Rows are points. The points of each table are mixes of a few directions, plus a little noise. How many directions does each table use, and how many do they share? Where both have some left over, give the other angles between the two spaces (their principal angles), to ten degrees, smallest first.

First (6 x 3)
[[ 68 -66 -18]
 [  0   5  16]
 [ 57 -51  10]
 [-42  45  26]
 [-55  50  -5]
 [-30  16 -32]]
Second (4 x 3)
[[-20 -49  59]
 [ 19  50 -59]
 [-13 -33  38]
 [ 12  32 -40]]
Directions: first 2, second 1, shared 0; angles 50

First (6 x 6)
[[   6  -39  -28   21   10  -69]
 [  23   19   26  -11 -101  -26]
 [ -30   -6   -8    0   41   88]
 [  -6  -40  -35   23   54  -43]
 [ -11  -14   -3    6  -47   34]
 [  16   79   49  -41   43   17]]
Second (9 x 6)
[[ -23  -24   22    1   -5  -25]
 [ -38  -36    3  -93   59   21]
 [  13   20   14   79  -57  -32]
 [  61   28  -34   54  -17    7]
 [  -7  -42    0  -33   32   -9]
 [  40    8  -30    9   10   14]
 [ -31   20   41   52  -60  -32]
 [ -36   40  -15 -110   49   81]
 [  20  -14   -1   39  -14  -26]]
Directions: first 3, second 3, shared 0; angles 30, 50, 90

First (10 x 11)
[[ -36  -12   -4  -38   44   30  -18  -32  -23   -8  -17]
 [ -45  -22   23   13   37  -31    4   28  -37   33   -2]
 [ 100   41  -23   17  -90   10   12   -2   72  -37   21]
 [   8   -6   25  -30   26    2  -16   -2  -16  -18  -12]
 [ -65  -32   30   -8   66  -21   -8   15  -55   29  -14]
 [ -86  -16  -42   51    7   -5   27    0  -15   61   12]
 [ -31    7  -63  -59   21   94  -22  -99   10  -34  -21]
 [  27   -2   41   32  -14  -57   13   61   -5   15   12]
 [  19    0   20  -42   22   16  -20  -15   -6  -31  -15]
 [ 112   40   -5   60 -115  -38   30   47   74  -11   38]]
Second (9 x 11)
[[-25   9 -74  31  20 -91  60  56  29   2 -24]
 [  1 -22  29 -36  54  -8 -27   5 -25 -20 -14]
 [  5 -28 -79  83 -10 -61  22  55  50  24  41]
 [-43  -4  35 -32  11  75 -28 -60 -45  14  -5]
 [ 35  28 -33  43 -77   2  27   3  47   8  23]
 [-20  15  46 -71  51  -6  -1  -9 -44 -27 -54]
 [ 10  19 117  -8 -43  38 -16  -8 -53  27   5]
 [ -3  -6  10 -30  -7  89 -43 -69  -9  -7  12]
 [ 38  -9 -52  22   3 -40   6  28  47 -22  12]]
Directions: first 3, second 5, shared 3

First (9 x 18)
[[ 62  38  31 -28  24  20 -16 -21  29  29 -24  13  73 -21 -35  53  -9  59]
 [-48 -23 -42  13 -11 -46  10  46   5  11   6  -5 -54   0  -5 -20   3   4]
 [ -8  -2  25  22  90  99 -25 -34 109 -61 -44  30 -33 -15   9  32 -23 -71]
 [-12  77  52  27 -47  -8  36 -34 -64 -12  35 -21  33 -42 -26  -7  17  25]
 [-38 -28 -52  -1  34 -19  -5  56  50  28 -44  -4 -62  -1  -9  11  -3   2]
 [  5 -30 -18   1 -19 -40 -14   8   9  -4  38  23  -1  -4  -2 -19  -3  24]
 [ 32  34  53   8 -48   3   9 -56 -60 -31  61   6  60 -11   4 -21   7   9]
 [ -2   6  -5 -12 -37 -23  35  30 -68   2  45 -23  18  63  15 -17   1 -16]
 [  8 -71 -45 -29  13  12 -29   7 -11  38 -70 -20 -33  33  50 -11  11 -38]]
Second (10 x 18)
[[  -4  -11    4   12   13   -7  -13   15   -8  -13   -9   -6  -19   20
   -12  -15    4    7]
 [ -12  -31    8   34   35  -18  -40   42  -27  -43  -30  -15  -62   58
   -37  -46   15   18]
 [ -13  -34   10   38   38  -18  -44   46  -29  -47  -32  -17  -67   63
   -41  -51   15   18]
 [   3    8   -3  -10  -10    5   14  -13    9   12    9    5   18  -19
    13   14   -6   -6]
 [ -22  -63   17   69   69  -33  -81   84  -56  -85  -56  -32 -121  114
   -73  -91   26   37]
 [  13   33   -9  -34  -34   18   41  -44   28   42   29   18   62  -60
    37   47  -12  -17]
 [   6   22   -7  -24  -23   11   29  -29   17   30   20   10   44  -40
    26   34   -8  -12]
 [  14   34   -9  -35  -36   18   42  -45   28   44   30   16   64  -60
    39   50  -14  -19]
 [   6   15   -3  -15  -17    8   17  -20   13   22   15    7   31  -29
    18   25   -7   -9]
 [   9   27   -7  -29  -30   15   36  -36   20   36   24   12   52  -48
    31   38  -11  -16]]
Directions: first 6, second 1, shared 0; angles 60

First (8 x 24)
[[ 19 -31 -31  -9 -39  49 -86 -85 -13  89  54 -29 -91  91 -33 -65  42  72
   53 -46  -3 -42  57  79]
 [-11   2  30  13  -5 -40   2 -30  -7 -21 -11  30  32   2 -10 -23 -82  13
   18  24  31  -5  48  51]
 [ -2  22 -28   7  16   9  26  44 -10  -4  -9 -19  -4 -25  16  41  32 -25
  -45   5 -24  29 -55 -58]
 [ -3 -54  99 -35  50 -55  35  61  48 -39  -5  15 113 -24  40 -27 -43 -10
   17  50  36 -54  31  34]
 [  1   9 -19   2   7  11   7  21  -7   7   1 -16 -11  -6   8  18  28  -8
  -22  -1 -16  12 -29 -28]
 [ -6  22  -4  11  -7  -9  16  -3  -4 -27 -19  19   8 -22  -6  19 -20 -18
   -7   1   2  22  -9 -19]
 [  8   9 -18 -10 -17  37   0   3  18 -12  -6   7 -27 -18  -7  27  61 -30
    6 -37 -22  15 -37 -56]
 [ -5  23 -28  21  -5  -3   0 -11 -26   7  -4  -6 -19   3  -7  10 -16   6
  -20   5  -5  23  -6  -2]]
Second (10 x 24)
[[   6  -14   10  -16   -3   14   -6    3   20   -1    5    2   -1    0
     1   -3   30   -6   16  -15   -3  -13   -3   -8]
 [   2   -5  -11    6  -11    4  -26  -32  -15   30   16   -9  -26   33
   -12  -25   -9   31   12   -4    4  -10   26   38]
 [ -26   59   14   23   47  -56  115  112    2 -110  -72   31  100 -121
    40  101  -47  -97  -88   57   -7   74  -92 -121]
 [  17  -38    9  -30  -19   38  -46  -33   27   36   31   -7  -35   39
   -11  -38   56   23   52  -40   -2  -43   27   29]
 [  -9   18  -23   28   -4  -19   -9  -26  -40   20    3   -9  -14   22
   -10  -11  -52   30  -17   21    8   14   21   38]
 [  11  -24   11  -22   -8   24  -21  -10   24   12   15   -2  -14   14
    -3  -16   42    4   30  -25   -3  -25    8    5]
 [ -12   26   -6   20   13  -25   31   22  -18  -24  -21    5   24  -27
     7   25  -37  -16  -34   26    1   29  -18  -20]
 [  13  -28   24  -35   -2   29   -5   15   45   -9    6    7    4   -9
     6    0   64  -21   31  -31   -8  -25  -12  -27]
 [  -7   16  -10   17    4  -16    8   -1  -21   -1   -7   -1    3   -2
    -1    5  -32    5  -19   17    3   15    1    6]
 [   4   -8  -18    9  -17    7  -42  -50  -24   47   25  -15  -41   51
   -18  -39  -15   48   18   -6    7  -16   41   60]]
Directions: first 4, second 2, shared 2

First (8 x 32)
[[-12  45 -48  18  30 -15 -19  27 -44  40  -7  -3  38  16 -49   3  22  32
   13   5 -18  50  -9  22  54  -5   9   3   8 -15  51  13]
 [-22  -7  42 -13  -3  36  21 -10  27   0  19  17 -49 -30  74 -28  -7 -25
    6  -2  22 -59   5 -45 -40   5  -3 -30   9  27 -68  -1]
 [ 47 -71  23 -25 -65 -26  37 -15  29 -60 -32 -17 -24   1  13  26   5 -14
  -27  25  19  11   5  16 -30  -5  29  28 -27 -46  15   4]
 [-37  44 -77   1  38  61   2  34  38  80  -9 109  10 -28 -18 -32  20  32
   37 -32  22  40  -7 -51 -46 -68   4  -2  52  24  -1 -17]
 [  8  -2 -16  -1 -25 -13   8  14  -7 -15 -12  -6   5   7  -8   2  14  12
   -7  17   5  21  -9  15  26  -5  29  14 -24 -34  27  -3]
 [-18  29  22  21  12   9 -40  -9 -14 -18  43 -28  17  16   7 -23 -36   0
    0 -15 -15 -63  -5   4  37  34 -23 -16 -35  34 -32 -38]
 [  5   2  49   8   1 -40 -12 -15 -51 -33  21 -86   0  19  14  11  -9 -16
  -13  23 -25 -34   4  35  58  58  -6 -16 -34  -6  -1  19]
 [ 33 -39   4 -11  16  -7   7 -28  24   9 -25  10   2   2 -34  40  -7 -13
   -7 -17  -9  32  19   2 -61 -15 -36  21  54  16   7  22]]
Second (9 x 32)
[[ -3  -4 -15  -4 -13   5  -2   0 -18  -4 -11   8  10   6  -7   3   0  -1
    7  -3   8  -1   7  -1  12  16  14   7  -1  -4 -11  -1]
 [  0   7  11   5   7   0  -4   6  28  -5  18  -3  -5  -5  11 -17 -10   7
   -9  -4  -3 -14 -12  -4  -7 -20  -9  -5 -20   7   4 -20]
 [-23   4 -64  -1 -88  47 -33   0 -42 -50 -13  56  42  28  -7 -32 -23   8
   21 -22  52 -50   5  -9  52  52  64  27 -67 -11 -63 -81]
 [ 24 -21  36 -10  72 -51  39 -12 -17  61 -27 -47 -27 -18 -16  63  47 -23
   -7  27 -42  75  17  18 -41 -12 -46 -14  99  -3  52 121]
 [ -7   5 -11   2 -19  14 -11   4   3 -17   7  14   9   6   2 -15 -13   6
    3  -7  12 -19  -4  -4  10   6  14   3 -25   1 -13 -28]
 [ 22 -13  48  -7  78 -50  34  -7   8  56 -14 -47 -33 -25  -6  49  34 -16
  -12  25 -48  65   9  14 -44 -30 -54 -20  82   4  57 102]
 [-11  17   0  10 -17  18 -17   8  37 -27  30  15   4   3  18 -39 -29  14
   -7 -14  11 -39 -17 -12   7 -18   6  -4 -53   6 -15 -64]
 [  3  13  38   8  39 -12   2   9  55   3  31 -17 -21 -15  19 -13 -11   9
  -15   0 -22  -5 -19  -5 -25 -45 -33 -17  -8  13  24 -12]
 [-12  -8 -45  -7 -54  21 -11  -2 -51 -17 -28  30  29  17 -17   4   4  -3
   18  -5  32 -10  16  -1  31  48  44  21 -15 -13 -35 -13]]
Directions: first 5, second 2, shared 1; angles 70

First (8 x 32)
[[ 29 -33 -32   1  -7  28  -7  14 -28 -33  -2 -35  32  -2  25  55  -5 -14
   29  39  24  16 -36 -11 -10 -94  71  20   0  14   1 -66]
 [-57 -10 -33  29   0 -23   2 -13  15 -25  25 -28  58 -24 -15 -39  70  17
    4  22   4  -7  85  46  79  23  52  60  25 -59   5  55]
 [ 23  19  40 -20   7   3   3   5   0  29 -16  29 -65  16  -2  10 -56 -10
  -16 -42 -24  -6 -54 -34 -66  25 -77 -60 -10  32  -1  -9]
 [ 11 -11  19  -4   0   8  -3  15 -27  -1 -15  -4 -66   7   2  39 -79 -25
   -1 -42 -34 -10 -90 -36 -88 -17 -54 -68  26  27   2 -24]
 [ 60  42  59 -40  10  14   4   0  15  58 -29  67 -70  35   6   0 -56  -2
  -26 -37  -3   9 -54 -40 -61  33 -95 -66 -51  61  -9 -29]
 [-58   6 -21  23   1 -28   4 -15  27 -10  24 -12  49 -20 -21 -58  76  23
   -5  16   3  -8 101  50  85  56  35  57  16 -58   3  71]
 [ 30 -32 -35   2 -11  25  -8  17 -28 -33   0 -33  37  -1  23  49   4 -11
   31  42  30  18 -25  -8  -4 -92  74  27  -7  11  -1 -64]
 [-37  19   0   9   2 -25   5 -16  32  13  12  14  22  -7 -19 -54  52  20
  -16  -1  -1  -6  77  32  61  66  -3  31  -1 -34  -2  59]]
Second (8 x 32)
[[  34  -23    4  -16   10    3  -16   12  -18   11  -17   -6   -7    5
    15   39  -33  -18   -3    9    7   25  -41  -21  -46  -44    1  -17
   -15   18    8  -41]
 [ -15   18   -4   10  -11    5   13   -6   11  -11   11    5    5   -1
    -6  -21   20   12    6   -3   -1  -17   20   10   30   20    4   12
     7   -4   -8   17]
 [ -80  -52   25   -2   62 -106  -48  -10    7   58   -7  -22   -4  -38
   -41  -38    2  -16  -67  -34  -50   28   67   36  -22   98  -65  -16
    31  -94   45  112]
 [  -5 -101   34  -38   83  -96  -81   16  -34   82  -43  -34  -19  -26
    -8   48  -68  -55  -71  -15  -33   82  -23  -10 -121    0  -62  -53
    -2  -54   62   20]
 [  30   87  -31   27  -77  101   72   -8   21  -75   32   30   14   30
    19  -20   46   43   71   21   38  -66   -6   -5   90  -32   64   42
    -8   68  -57  -50]
 [ -22   -9    5    2   12  -24   -9   -4    4   12    1   -4    0   -9
   -11  -14    5   -1  -15   -9  -12    3   21   11    1   28  -15   -1
     9  -23    9   31]
 [  21   47  -17   13  -43   58   39   -3   10  -41   16   17    7   18
    13   -7   22   22   40   13   23  -34   -9   -5   46  -24   37   22
    -7   41  -32  -34]
 [  38   34  -15    5  -37   59   30    3    0  -35    7   13    4   20
    20   13    5   12   38   17   26  -21  -30  -16   22  -46   37   12
   -14   49  -27  -54]]
Directions: first 3, second 2, shared 1; angles 60

First (9 x 32)
[[  22  -25  -16   -1   22   -8  -24   65  -30   18  -15  -50   36  -54
   -11   11   11  -17    0  -24  -20   38    7  -10    0   -9   14  -20
   -28   15    2  -24]
 [  32   35  -42  -14   17   31  -78  -79  -44   38    6    6   73  -14
    13  -43  -48  -11   40   87  -27  -39  -57   10  -32   85  -48    8
     2   63   31   -1]
 [  37  -32  -19   21   13  -47  -23  113  -45   22  -28 -101    1  -50
   -19   38   43  -30   20  -18  -16   58   18   -9   -4  -29   29  -14
   -24  -16  -20  -26]
 [   1   16   -6   14  -16  -18   -3  -19   -9   -6   -5  -13  -38   35
    13    4    7    2   26   36    4   -6  -11    9   -8   10   -7   22
    23  -18  -20   14]
 [ -58  -21   57  -29   -1   42   85  -16   84  -40   29  107    0    5
    -7  -10   -6   34  -84 -100   26   -8   42  -11   38  -52   23  -23
   -15  -14   15    5]
 [  29   -8  -31   -7    7   -6  -64    0  -67   28  -38  -65   29  -19
    34  -11   -6  -10   44   39  -42   35  -53   13   -2   29  -23   18
   -12   30  -37  -19]
 [  27  -13  -11   23   14  -27    2   90   -4   13    3  -44    6  -47
   -46   33   28  -27   -4  -24   11   15   44  -20  -13  -21   32  -30
   -13  -18   30  -10]
 [ -37   41   25    6  -40    2   42  -94   45  -35   20   69  -77   96
    21   -8  -12   28    6   38   32  -51   -9   15    1    8  -17   36
    53  -33  -14   42]
 [ -50   10   40  -15  -17   28   61  -61   68  -34   29   97  -23   46
     6  -16  -14   35  -44  -31   31  -37   15    0   17  -15    1    2
    16  -17   12   23]]
Second (8 x 32)
[[  -5    4   33   23  -11   -4   20   16   19    6   22   30   -6   -3
   -18   19    4    4  -31  -29   19  -12   26  -11   -5  -23    4  -22
    -2   -6    3    3]
 [ -16   11  112   80  -37  -11   70   54   67   18   74   99  -21   -9
   -61   64   11   12 -105  -97   64  -39   87  -36  -15  -78   11  -74
    -7  -19   12   10]
 [  19  -12 -121  -86   40   12  -75  -59  -72  -20  -79 -108   22   10
    67  -69  -12  -13  115  106  -70   44  -94   39   17   86  -12   81
     7   21  -14  -12]
 [   4   -3  -32  -23   10    3  -19  -15  -18   -5  -21  -28    5    2
    17  -18   -3   -3   29   27  -17   11  -24   10    4   22   -3   21
     2    6   -3   -3]
 [  -6    5   42   30  -15   -4   26   21   25    7   28   37   -8   -3
   -23   25    4    4  -40  -37   24  -15   33  -14   -6  -29    4  -28
    -2   -7    5    4]
 [  -6    5   43   30  -14   -4   27   21   26    7   28   38   -8   -3
   -24   25    5    4  -41  -37   25  -15   33  -14   -6  -30    5  -29
    -3   -8    5    4]
 [   1   -1   -5   -3    2    0   -3   -2   -3   -1   -3   -5    1    0
     3   -3    0   -1    4    4   -3    2   -4    2    0    3   -1    3
     0    1   -1    0]
 [  11   -8  -71  -51   24    7  -45  -35  -43  -12  -47  -63   14    6
    40  -42   -7   -7   68   62  -41   26  -56   23   10   50   -7   48
     4   12   -9   -7]]
Directions: first 4, second 1, shared 0; angles 30
